Every row gives one point. The points of each table are mixes of a few directions, plus a little noise. How many directions does each table use, and how many do they share? Where both have some left over, give the other angles between the two spaces (their principal angles), to ten degrees, smallest first.
In the rows, 128 means zero.

First (5 x 2):
[[166 129]
 [133 129]
 [191 131]
 [115 128]
 [ 35 124]]
Second (6 x 2):
[[249 132]
 [100 128]
 [110 127]
 [101 128]
 [105 126]
 [103 126]]
Directions: first 1, second 1, shared 1

First (6 x 4):
[[125  95  57  93]
 [ 85  82 132 136]
 [117 121 112 114]
 [169 189 142 120]
 [214 179 141 158]
 [ 60 102 180 145]]
Second (5 x 4):
[[105 123 119 159]
 [162 142 140  79]
 [ 90 215  84  94]
 [151 115 142 118]
 [129  46 153 197]]
Directions: first 3, second 2, shared 1; angles 70

First (8 x 6):
[[156 175 160 133 137  94]
 [133 192 160 103  87  89]
 [134  32 100 168 167 185]
 [115 192 148  89 110 102]
 [145 173 144 134  77  77]
 [122  62 118 132 178 194]
 [102  80  60 165 189 142]
 [116 120 134 104  78 141]]
Second (7 x 6):
[[166 148 160 151 174 111]
 [137 133 135 133 138 124]
 [ 90 107  96 104  81 146]
 [223 180 209 187 245  84]
 [ 88 106  94 103  79 146]
 [ 89 107  95 104  80 146]
 [104 115 108 113  98 139]]
Directions: first 4, second 1, shared 1

First (8 x 8):
[[136 190  50  58  97  92 176 128]
 [128  70 212 207 160 168  75 133]
 [ 83  81 139 114 137 130 140  93]
 [161 137 157 173 135 143  96 157]
 [118 148  87  84 114 107 158 119]
 [174 159 144 169 128 139  99 163]
 [181 183 120 149 119 128 110 169]
 [ 41  58 116  67 134 116 172  60]]
Second (9 x 8):
[[195 207 104 157 105 175  43 158]
 [ 39  20 165 105 157 101 193  78]
 [133 132 127 132 126 130 122 131]
 [176 133 183 200 144 136 103 179]
 [181 143 178 202 140 140  93 179]
 [113 151  72  72 106 131 130  99]
 [ 72  82 122  97 133 142 122  75]
 [124 149  93  87 115  95 174 128]
 [118 132 106  95 121 100 169 123]]
Directions: first 2, second 3, shared 2

First (9 x 9):
[[140 149 129 121 142 115 119 128 116]
 [143 164 112 113 147 110 123  99 112]
 [113  89 147 144 106 147 130 164 145]
 [137 155 106 116 142 117 132  87 118]
 [ 87  63 119 151  84 172 163 113 168]
 [139 105 194 140 126 123  92 249 120]
 [141 159 113 115 146 113 125 100 115]
 [121 127 111 126 125 133 139  96 133]
 [132 139 123 123 134 123 127 116 123]]
Second (9 x 9):
[[113 144 104 166 130 108 141 128 132]
 [ 96 134 144  67 177 167  25 139 175]
 [134 131 144 142 173 178 105  93 135]
 [122 118 123  75  85  99 121 167 122]
 [141 126 128 143 123 149 142 107 108]
 [135 129 124 159 123 116 160 120 118]
 [157 108 140 113  98 133 158 124 101]
 [141 116 142 129 124  98 158 140 138]
 [115 142 104 156 116 108 141 133 120]]
Directions: first 2, second 4, shared 0; angles 60, 80

First (10 x 11):
[[118  92 167 161 145 151 120 167 112 131 134]
 [118  82 152 135 150 124 163 147 129 149 109]
 [106  97 165 122 147 134 103 159 146 144 136]
 [145 131 110 147 126 122 172 108  95 114 108]
 [166 220  37  86  38 141 165  90 211 183 138]
 [124 106 123 119 177  67 160  77  63  79  86]
 [112 152  87  33 116  81 129  92 210 173 115]
 [105  73 171 137 193  92 123 125  69  87 105]
 [116 108 169 156 134 164  85 174 128 129 153]
 [168 219 101 184  53 206  61 141 118  98 198]]
Second (9 x 11):
[[136 164  94 151  78 144 112 122 135 146 134]
 [126  74 177 129 186 123 150 139  97  91 121]
 [160 177 105  76 129 115 146 144 127  94 129]
 [165 144 110 156 120 141 189 137  84 106 114]
 [150 149 157 115 164 146  98 143  94  47 166]
 [ 59  58 154  96 143  84 107 176 172 212  82]
 [139 146  62 212  44 152 164  11 160 192 127]
 [135 141 137 132 141 145  83  45 144  86 183]
 [ 82 101 152  84 141  96 101 225 144 174  94]]
Directions: first 4, second 5, shared 3; angles 50

First (11 x 14):
[[ 90 143 115  84 105 166 106  85 130 163 143 159  86 101]
 [120 160 108 119 117 126 119  75 123 139 147 164 101  82]
 [174 133  73  67 115 174 145  84 127 173 166 116  78  78]
 [147 125 132 149 142 117 146 146 125 110 123 124 145 136]
 [206 178 129 249 180  33 196 131 103  31 126 162 190  96]
 [139 130 130 136 127  93 114 127 132 128 124 103 139 128]
 [ 76  96 166 124 123 143 102 170 138 131 102 119 140 185]
 [ 87 136 131 101 100 105  70  93 138 164 126 114 114 116]
 [187  78  95  71 135 206 173 168 133 157 142  74 109 151]
 [ 92  98 161 125 120 112  90 164 141 136 102  90 150 177]
 [ 90 130 169 184 149 133 150 167 120  74 105 185 154 163]]
Second (11 x 14):
[[149 116 178  77 115 124 159 162 139 172 137 116 167 128]
 [ 96 143 113 137 106 123 113  94 160 171 128 177 114 133]
 [108 114 135 152 149 119 121 151 112  69  77 138 145 131]
 [171 108 103 103 116  77 119 123 154 168  99  79 151 113]
 [115 137 100 184 167 169 134 128  85  31 126 151  94 128]
 [115 168 164 144 129 153 136 119 104 120 204 143 109 135]
 [167 126 123 102 103  63 112 114 157 192 129  76 153 115]
 [141 140 167 131 154 172 158 159  77  72 179 110 122 131]
 [  8 117  87 148  96 130  29  79 170 156  64 183  83 162]
 [125  98 128 106 153 206 151 167  94  77 123 119 107 139]
 [213 142 110 121 120  71 175 113 155 180 145 117 163  93]]
Directions: first 4, second 6, shared 3; angles 40

First (9 x 18):
[[120 150 138 142 135 143 129 119 147 110 137 131 130 134 133 149 129 131]
 [122 102 117 125 114 142 109 118 155 134 137 167 148  98  74 186  91 105]
 [135 119 126 121 126 119 129 135 116 137 122 123 124 126 133 113 130 130]
 [157  97 112  91 123  71 147 167  49 172  94  80 103 140 179   7 162 140]
 [113 137 132 143 129 153 119 110 165 109 143 157 143 117  98 190 106 120]
 [137 141 133 125 135 107 147 142  93 131 116  92 110 152 176  68 160 145]
 [114 137 131 146 128 156 115 107 170 108 146 159 145 116  94 193 104 118]
 [118 123 127 136 125 150 114 112 160 119 140 159 144 110  89 185 102 113]
 [138 145 133 124 138 108 147 143  94 129 116  89 108 154 180  62 164 149]]
Second (10 x 18):
[[145 128 124 109 124 118 143 125 114 134 135 147 130 140 122 131 124 130]
 [146 100 115  98 112 115 132 128 115 151 130 160 137 119  95 141 105 116]
 [ 80 139 138 182 141 161  84 126 179 101 112  82 126  96 142 136 140 123]
 [103 108 124 149 132 127  93 149 131 138  95  69 115  99 156  78 148 126]
 [104 122 129 150 131 143 102 131 152 123 117 105 128 104 129 131 130 120]
 [174 231 161 110 141 139 219  75 126  68 208 222 138 231 126 215 126 162]
 [154 114 120  96 118 107 145 133  98 149 131 149 129 138 119 117 121 127]
 [103 139 137 159 142 142 110 133 142 114 114  84 118 121 159 103 151 135]
 [117  92 116 127 121 121 103 144 125 150 104 105 127  95 122 103 124 115]
 [154 109 117  94 115 107 147 132  98 149 132 157 130 134 112 125 114 125]]
Directions: first 2, second 3, shared 2

First (8 x 20):
[[130 125 128 126 125 124 131 124 126 130 129 121 135 123 131 128 131 130
  127 131]
 [146 112 122 119 108 108 148  99 118 146 135  93 166 100 150 119 132 146
  120 140]
 [183  77 113  98  70  70 187  39  98 181 149  19 249  41 196 101 146 183
  102 167]
 [108 147 133 138 150 149 107 160 138 109 120 167  85 160 102 138 122 108
  138 114]
 [120 135 130 130 135 135 120 138 132 122 126 140 115 139 119 130 125 120
  130 124]
 [103 151 134 141 151 153 103 166 143 105 118 176  75 164  99 140 121 105
  139 112]
 [121 133 130 133 135 135 120 137 131 122 125 139 115 137 121 130 127 122
  130 124]
 [109 146 134 138 149 148 108 161 139 108 122 167  85 160 105 139 121 108
  138 115]]
Second (9 x 20):
[[140 151 139 111 121 128  97 128 123 126 135 131 130 129 138 132 129 108
  124 145]
 [134 119 130 126 140 133 144 131 124 127 120 117 121 137 115 130 137 135
  132 121]
 [174 136 152  94 157 150 134 135 107 127 112  89 104 164  96 143 162 120
  139 129]
 [ 60 134  98 171  72  92  88 114 159 129 163 198 169  68 192 105  71 123
  105 145]
 [163 105 136 115 168 152 178 138 114 127  98  79 100 165  79 138 164 148
  145 104]
 [163 152 151  94 138 137 103 131 114 128 126 109 117 148 120 141 144 106
  130 144]
 [ 85 162 120 141  74  98  56 115 148 127 167 192 165  80 194 116  82 100
  104 164]
 [121 123 124 134 125 125 132 127 130 128 129 131 130 124 130 127 124 131
  128 125]
 [109  67 102 166 157 135 220 132 134 130 100 103 116 135  87 121 141 182
  142  78]]
Directions: first 1, second 2, shared 0; angles 80

First (8 x 24):
[[143 124 140 117 126 129 121 131 150 130 119 121 123 122 127 101 108 131
  142 132 117 140 168 131]
 [ 98 192 192 141 138 140 114 174 158 174 109  73 108 149 104 139 148 138
  174 201 141 140 146 132]
 [121 189 249 134 119 136 109 169 195 178  97  21 103 140  92  99 123 145
  209 218 143 155 210 141]
 [108 125  58 132 150 131 136 130  86 117 142 191 138 133 144 165 153 121
   86 102 124 113  64 118]
 [161  75  73 104 123 121 130 100 117  94 135 178 139 107 150 101  97 122
   97  71 101 127 140 127]
 [136 110 131 136 112 119 139  99 109 113 144 122 136 124 131 133 128 126
  117 105 144 115 110 128]
 [150  81  36 101 142 126 130 114 108  94 132 215 143 111 154 115 106 119
   80  67  91 126 116 122]
 [106 138 145 157 117 125 142 109  97 125 152 109 132 138 123 168 161 125
  120 127 165 104  75 127]]
Second (8 x 24):
[[145 106 146 114 119 111 133 101 139 122 122 109 120 125 133 137 113 123
  126 128 120 148 124 128]
 [142 108 129 175  80 150 144  90 136 119 140  77 114 101  94  66 131 148
  108 101 146  52 188 113]
 [ 84 134  92 109 176 151 147 166 102 158 102 165  95 146  81 180 162 130
   65 196 131 157  93 135]
 [111 165 108 124 161 128 117 141 163 163  95 126 101 137 143 176 142 131
  130 165  77 140  99  97]
 [171 120 166 128  93  95 103  98 150  94 155 111 170 119 181  94  90 118
  195  68 128 131 143 133]
 [109 141 112 108 163 127 131 150 129 146 109 150 113 143 128 173 139 123
  114 164 109 162  96 129]
 [133 138 135 164  83 149 103 158  82  79 199 165 210 123 141  21 120 128
  188  36 200  69 185 163]
 [125 112 129 103 150 116 143 118 133 142 102 126  99 131 118 175 127 121
   95 167 112 165 102 128]]
Directions: first 3, second 4, shared 1; angles 70, 80

First (10 x 32):
[[124 213  84 115 152 128 156 109  92 146  71 146 141 103 197 150  43 149
  129 149 128 168  85 109 202  96 139 181 114 117 101  81]
 [ 88 189 125 122 133 147 158 118 123 129  68 183 142 108 125 160 149 187
   94 155 126 124 174 181  68 130 178 182  64 154 182 145]
 [192  10  90 130 127 113  45 165 114  82 208  94  66 171  81  87  85  86
  171 114 124 140  66 108 176 164  38  99 151  92  76  96]
 [128  99  71 130  94 133 112  87  97 122 114 136  80 122 140  97 150 136
  128  80  92 159  58 124 162 111  42 109 104 142 118 129]
 [182  63  84 120 146 123  64 152 103 100 188  82  89 159 118  85  77  94
  172 116 129 149  68  96 205 142  56 116 150  95  71  90]
 [100 138 173 148 124  94 181 126 134 150  83 171 153 116 112 186 156 108
   94 129 112  91 167 151  62 124 200 115 143 153 148 139]
 [143 108 156 127 133 128 110 155 156 118 168 107 133 140 109 123 118 117
  143 147 151 117 148 120 118 147 136 118 149 109 125 130]
 [116 158 102 112 168 145 139 110  78 140 105 113 149 131 142 108 187 126
  121  91 101 117 151 133 151 101 157 153 108 161 129 135]
 [102 134 175 132 100 153 138 120 179 136 140 121 146 121 116 117 192 151
  117 126 145 111 177 140  67 136 142 107 122 140 174 175]
 [105 167 223 142 108 120 176 138 206 160 132 125 182 109 138 164 121 125
  117 166 170 104 186 116  71 131 197 101 173 116 155 154]]
Second (10 x 32):
[[139  88 159 117 127  81  35 181 128 144 162  68 152 202  83 126 152 108
  146 162 157  86 198 131 129  89 158  56 135 113 145 153]
 [107 193 120 157  98 158  98 149  37 154  84 143  73 112 114  86 104 168
  134 107 153 132 114 114  91 126 157  68 141  97 143  83]
 [134 102 159 124 120  87  25 187 107 150 153  69 140 201  78 116 148 117
  148 158 164  86 197 128 120  88 166  39 139 105 149 143]
 [ 97 229  94 167  97 199 177 105  34 142  54 195  50  47 153  86  83 186
  120  77 129 168  54 111  89 159 132 127 135 109 129  59]
 [158  35 145  87 168  79 148 111 249  97 193  96 206 165 137 183 164  71
  123 163 101 114 161 148 177 123  96 193 113 166 111 193]
 [131 118 128 123 134 125 137 122 145 123 134 128 137 128 132 136 131 122
  126 130 122 129 128 130 135 130 122 142 125 134 125 135]
 [115 171 110 143 118 162 165 108  96 129  96 164  97  85 146 114 107 152
  121 104 122 151  88 122 115 147 123 144 129 125 125  99]
 [141  94 112 106 159 134 229  66 220  90 146 160 165  87 177 172 133 103
  108 124  81 156  89 140 164 160  76 244 109 171  99 155]
 [130 119 138 127 125 114  94 148 121 135 136 108 132 152 111 124 135 124
  135 138 140 114 151 128 126 114 141  99 132 121 135 134]
 [127 133 116 127 134 142 171 103 144 117 122 150 128 100 149 136 122 129
  120 118 112 145 102 129 134 144 111 168 123 140 118 126]]
Directions: first 6, second 2, shared 0; angles 40, 90

First (11 x 32):
[[130 120  80  79 104  35  78 146 100 171 102 143 179 173 214 113  69 130
  163  87 202 117 169 124 232  54 119  93  55  96  65  93]
 [125 131  94 137 149 123 154 133 155 122 138 123 144 122 112 130 144  73
  194 124 119 138 150  89 166 143 134 112 103  88 139 135]
 [107  92 154 120 101 152 155 139  53 113 110 132 107 157 161 134 116 118
  146 121 106 143  53 155 156 144 132 115 138 127 157 129]
 [142 115 150 125 117 161 151 104 145 140 151 120 125 113  99 131 151 132
  126 170 102 130 129 103  47 120 179 141 149 126 159 135]
 [121 104 185 123  99 146 134 137 143 125 153 131 126  94 111 101 116 147
  107 159  74 154 113 121  62  91 155 116 140 104 138 113]
 [176 214  90 151 180 117  71  86 207 156 136 117 125 103  66 152 174 187
   23 140 196  72 216 133  41 159 103 201 161 217  84 151]
 [ 85 121 127 146 139 112 143 185 118  83 122 137 130 117 138 104 103  74
  181  86  88 169  98 134 235 147  74  80  94  71 118 116]
 [136 129 147 134 126 152 133 114 139 128 138 124 117 115 106 131 142 145
  102 149 114 125 125 129  73 132 143 144 153 145 143 134]
 [137 126 161 129 114 167 141 110 107 134 136 122 105 124 103 141 153 152
   86 160 110 126  94 139  46 150 156 158 166 163 151 142]
 [142 121 121 143 152 153 114  88 168 110 112 127 110 137 142 139 120 167
  110 120 151  87 168 148 132 106 112 139 164 166 153 134]
 [107 136  98 120 126  91 133 166  72 127 110 133 140 154 155 131 119  81
  170  92 143 147  94 133 219 161 100 109  85 105 101 126]]
Second (11 x 32):
[[137 160 125 100 119 129 125 120 160 125 132 142 136 127 133 124 151 125
  141 119 117 147 140 136 165 135 116 103  98 104 111 117]
 [ 47  98 194  96  52 144 102 114 184 176 101 249 116 180  80 202 151 235
  146 127  91  91  96 143 137 156 101 117 134 145 191  16]
 [ 96 189 100 119 173 101  68 158 151 181 129 123 146 155  81 124 160 114
  105  70 136  99 136 118 207 192 105 106 127  81 121 118]
 [110 113 147 146 132 129 130 130 127 126 127 132 124 131 108 136 119 148
  121 139 124 117 122 129 107 133 115 138 140 149 145 117]
 [203  84  87  85  31 146 151 119  77 137 113 153 101 127 236 128 119  88
  176 135 152 150 115 114 114  51 238 137 138 109 100 172]
 [147 125 131 209 175 130 159 119 134  51 130  99 105  71 105 135 104 143
   86 165 151 131 148 150  43 138  65 194 150 232 105 165]
 [151 161 140 120 138 132 155 102 175  73 139 126 135  93 129 117 145 133
  133 145 111 171 155 153 132 129  79 115  84 136  99 126]
 [154 102  82 140 120 124 117 153  64 161 119 106 114 140 165 121 106  86
  123 112 163 105 112 103 117 106 198 154 170 124 121 176]
 [126 121 154 101 144 128 149 118 119 120 152  86 161 129 141  85 119 107
  152 143  99 159 128 119 145 100 138  78  91  74 145 123]
 [120 118 106 108 118 119 103 150  95 180 125 125 132 161 138 122 124 105
  134 101 137 107 111 106 159 123 179 116 144  84 141 133]
 [119 133 143 185 204 120 148 129 124  83 144  68 137  96  91 107 104 125
   93 152 126 133 143 135  85 143  73 151 133 169 129 148]]
Directions: first 6, second 5, shared 1; angles 40, 50, 80, 80

First (10 x 32):
[[150 123 110 134 138 142  97 129 147 131 124 145 118 113 124 119 100 139
  129 146 138 113 133 130 105 123 128 134 133 136 133 121]
 [199 107  89 157 148 163  60 123 165 127  90 168 119 134 118 130  62 159
  118 188 141  87 141 134  83 105 117 111 158 157 163 131]
 [158 116 124 147 129 136 119 121 128 119  94 135 139 167 126 151 116 137
  114 155 119 115 130 129 129 114 117  96 150 143 155 148]
 [ 76 144 153 104 116 105 171 133 107 132 162 101 130 111 135 118 171 106
  139  84 124 157 119 124 154 146 138 149 102 106  98 119]
 [ 74 141 168 110 107  96 196 128  87 122 143  89 147 151 138 142 192 100
  129  83 107 163 115 124 179 143 132 121 112 107 110 139]
 [121 124 153 136 113 113 169 120  97 114 102 107 155 189 133 165 162 118
  114 126 103 139 121 126 167 125 118  87 142 129 144 159]
 [ 89 139 150 112 117 109 166 131 107 128 148 105 134 127 134 128 165 111
  133  95 121 151 120 125 154 141 133 136 113 112 109 127]
 [103 140 124 109 132 125 125 137 137 140 166 127 110  76 128  98 128 123
  144 105 143 136 128 127 116 141 141 168 105 115 100 102]
 [173 114 105 148 139 149  89 124 148 125 100 152 125 139 122 134  89 147
  120 166 134 102 136 130 103 112 120 113 149 147 153 134]
 [138 130 103 122 142 143  88 135 158 141 151 148 104  74 123  96  94 138
  140 133 151 116 134 130  91 131 136 165 117 129 115 101]]
Second (10 x 32):
[[136 134 166  98 145 117 147 133 105 140 158 112 144 140 139 175 131 159
  142 158 156 141 143 122 123 115  88 113 134 126 150 125]
 [115 122  82 152 108 142 112 126 149 107 105 141 104 108 129  61 113 105
  112 117  99 123 109 131 126 146 168 129 111 128 100 130]
 [123 126 156 113 120 109 145 120 106 143 127 117 162 154 118 164 151 119
  120 106 127 123 133 122 150 124 100 107 151 151 146 130]
 [150 140 144 136 162 131 132 135 130 142 136 134 115 135 125 173 137 141
  153 138 147 127 144 144 126 110 132 177 127 103 139 127]
 [139 142 158 119 137 111 145 125 108 153 135 125 147 152 123 184 148 126
  135 113 142 126 144 137 148 116 109 144 141 126 150 118]
 [109 143 127  98  96 111 160 131  95 132 149 113 135 125 165 112 116 140
  109 146 132 161 131 112 139 139 104  75 108 123 129 108]
 [111 103 130 134 135 147 125 132 143  82 124 108 124 128 127  99 131 139
  137 157 112 134 104 117 107 132 136 101 126 133 109 168]
 [142 135 163 137 172 133 144 137 126 125 138 121 119 149 123 188 154 147
  163 146 146 131 138 144 128 105 131 178 130  96 136 147]
 [153 110 107 133 134 140  66 118 162 149 117 156 138 100  95 115 101 121
  125 110 139  85 131 126 101 123 122 138 156 172 136 114]
 [103 127  41 162  74 142 108 123 154 106  91 153  93  90 138   7  97  82
   87  94  81 125 102 128 135 166 193 117  95 125  84 110]]
Directions: first 2, second 5, shared 1; angles 60

First (10 x 32):
[[112 145 142 134 111 175 150 149 110 100 137 149  80 123 153 126  83 133
  125 107 121 131 164 143  87  99 114 141 176 140 133 124]
 [124 124 136 128 137 123 131 138 125 131 132 125 126 120 128 125 132 128
  134 124 130 132 132 123 129 123 128 125 129 132 130 125]
 [101  86 192 126 209  73 151 201 108 158 155  96 120  65 120 104 170 129
  180 104 149 156 152  79 142  93 136  97 119 158 145 105]
 [141 111 119 123 148  84 110 114 144 155 121 107 170 130 105 129 170 123
  134 145 136 127  97 112 165 152 141 114  84 118 125 130]
 [130 133 122 129 119 136 127 121 129 123 125 133 126 134 130 130 121 128
  122 130 125 125 127 134 125 130 127 132 131 125 127 130]
 [138 123 116 126 130 111 116 112 138 139 122 120 151 136 116 131 146 126
  125 140 130 125 109 125 146 145 134 124 106 120 124 132]
 [139 132 109 127 116 125 116 105 139 131 119 128 145 144 121 134 134 126
  118 140 126 121 111 134 139 145 131 130 114 118 123 135]
 [139 136 107 127 109 134 117 104 138 125 119 133 139 146 125 135 125 127
  114 139 124 120 114 139 132 144 128 134 121 117 122 135]
 [123 106 147 125 165  91 129 149 127 149 136 108 141 106 116 119 160 127
  149 126 139 138 124 104 147 124 136 112 108 135 133 121]
 [134 185  88 136  37 231 133  87 124  69 114 181  80 177 164 146  39 133
   78 125 101 106 149 189  68 125 105 170 192 117 119 143]]
Second (8 x 32):
[[126 144 127 141 119 144 149 130 121 124 137 137 110 123 159 118  98 132
  110 112 122 133 153 137  89 114 115 132 152 129 139 136]
 [117 131 143 109 141 117 120 143 105 118 112 133 132 125 122 123 136 126
  153 114 125 128  97 121 156 123 130 119 115 148 107 122]
 [142 140 113 141 138  97 141 112 131 152 130 118 154 124 157 108 125 130
  106 119 123 134 120 125 110 135 120 116 110 120 135 148]
 [138 141 118 128 139 138 152 137 130 116 130 126 119 132 141 113  91 139
  143 132 107 129 121 144 109 116 112 130 126 128 111 142]
 [121 124 146 145 149 123 158 153 123 140 152 120 109 100 153 112 116 133
  126 112 132 143 168 119  91 104 120 122 148 133 150 129]
 [145 137 105 126 129  90 113  96 134 148 111 121 174 140 132 121 147 124
  112 131 125 124  87 124 149 155 130 116  88 119 119 144]
 [104 157 145 110 102 138 112 128  80 104 100 162 121 131 151 126 121 120
  118  81 126 125 102 128 141 122 126 124 142 158 113 121]
 [131  51 127 123 106 178  80 125 200 123 152 109 104 150   7 203 189 120
  157 224 164 107 176 127 179 155 171 165 144  89 150  81]]
Directions: first 2, second 5, shared 2

First (10 x 32):
[[131 124 126 129 119 137 121 121 135 134 114 132 109 120 124 129 110 122
  116 131 143 123 114 131 135 125 133 117 147 135 146 116]
 [122 143 144 130 111  96 147 143 124 112 160 144 158 140 151 147 152 150
  131 141 113 154 138 135 145 103 130 129 117 103  91 135]
 [143 109 118 131  93 167  95  98 154 154  68 140  46  96 103 129  55  95
   80 138 185 105  74 134 150 124 147  83 203 161 208  81]
 [122 147 151 132  93  84 154 144 128 109 168 158 160 140 162 160 154 155
  123 150 115 164 134 139 160  86 136 121 127  94  84 130]
 [125 137 142 132  96 104 139 134 132 120 145 151 135 131 148 151 132 142
  115 146 130 149 122 137 156  98 138 114 142 110 112 120]
 [118 120 101 116 249 152 132 143  89 125 146  53 193 154 102  67 190 125
  212  71  65  95 201  98  35 212  84 210  17 142  89 196]
 [137 119 126 130  98 145 111 111 145 141  96 142  80 109 119 135  86 113
   95 139 162 119  93 135 148 118 142  98 176 142 172  97]
 [129 135 141 132  87 110 134 128 139 123 134 156 120 124 145 153 119 136
  105 149 141 146 110 139 161  95 141 105 156 116 127 111]
 [130 129 130 130 116 127 127 126 132 129 126 135 121 125 131 134 121 127
  120 133 135 131 120 131 137 120 133 119 140 127 133 122]
 [124 116 103 118 220 161 120 130 102 134 123  69 158 140  98  76 159 116
  184  82  91  93 173 104  56 197  95 183  55 150 120 172]]
Second (11 x 32):
[[101 130 136 117 158 141 128 133 116 140 106  81 145  87 162 101 124 103
  101 112 154  95 106  96  73 136 112 124 102 165 148 118]
 [ 72 166 172 127 149  93 173 156 117 117 160  71 231  74 235 112 178 125
  104 134 143 135 112  70  59 100 106 153  48 136  68 120]
 [131 114 107  99 168 123 105 143  90 120 131 131 110 172  98 121 140 141
  147  92 100 102 164 154 119 151 103 109 119 146 151 170]
 [112 142 141 121 141 100 145 147 110 113 157 123 168 136 155 132 161 144
  136 124 111 137 144 122 115 118 114 135  93 117  95 148]
 [133 144 139 142  99  97 151 138 135 112 166 157 160 146 140 153 154 153
  146 150 102 169 147 139 162 102 138 142 124  85  77 134]
 [156 109 107 138 110 171  99  98 153 149  80 141  58 121  78 124  72 104
  120 133 154 115 104 140 153 145 148 115 187 141 183 101]
 [134 149 149 162  68 103 165 121 166 119 160 160 160 117 154 160 137 144
  132 179 127 185 116 123 174  88 163 154 137  72  65 100]
 [176 118 113 157  66 141 119  99 172 134 122 189  73 151  69 164  91 137
  143 161 124 165 122 162 209 119 170 129 200  86 131 103]
 [107 132 133 115 156 118 133 143 107 122 134 106 155 125 152 117 148 131
  126 113 125 113 137 115  92 130 109 128  94 143 121 143]
 [158  97  97 131 123 178  89  98 145 153  75 138  44 128  66 118  69 102
  123 121 152  99 108 143 147 158 140 110 186 152 201 108]
 [127 108 110 101 172 139 100 138  94 128 115 117 105 156 100 113 127 125
  135  90 115  89 149 143 105 156 105 109 120 158 167 160]]
Directions: first 2, second 3, shared 1; angles 40
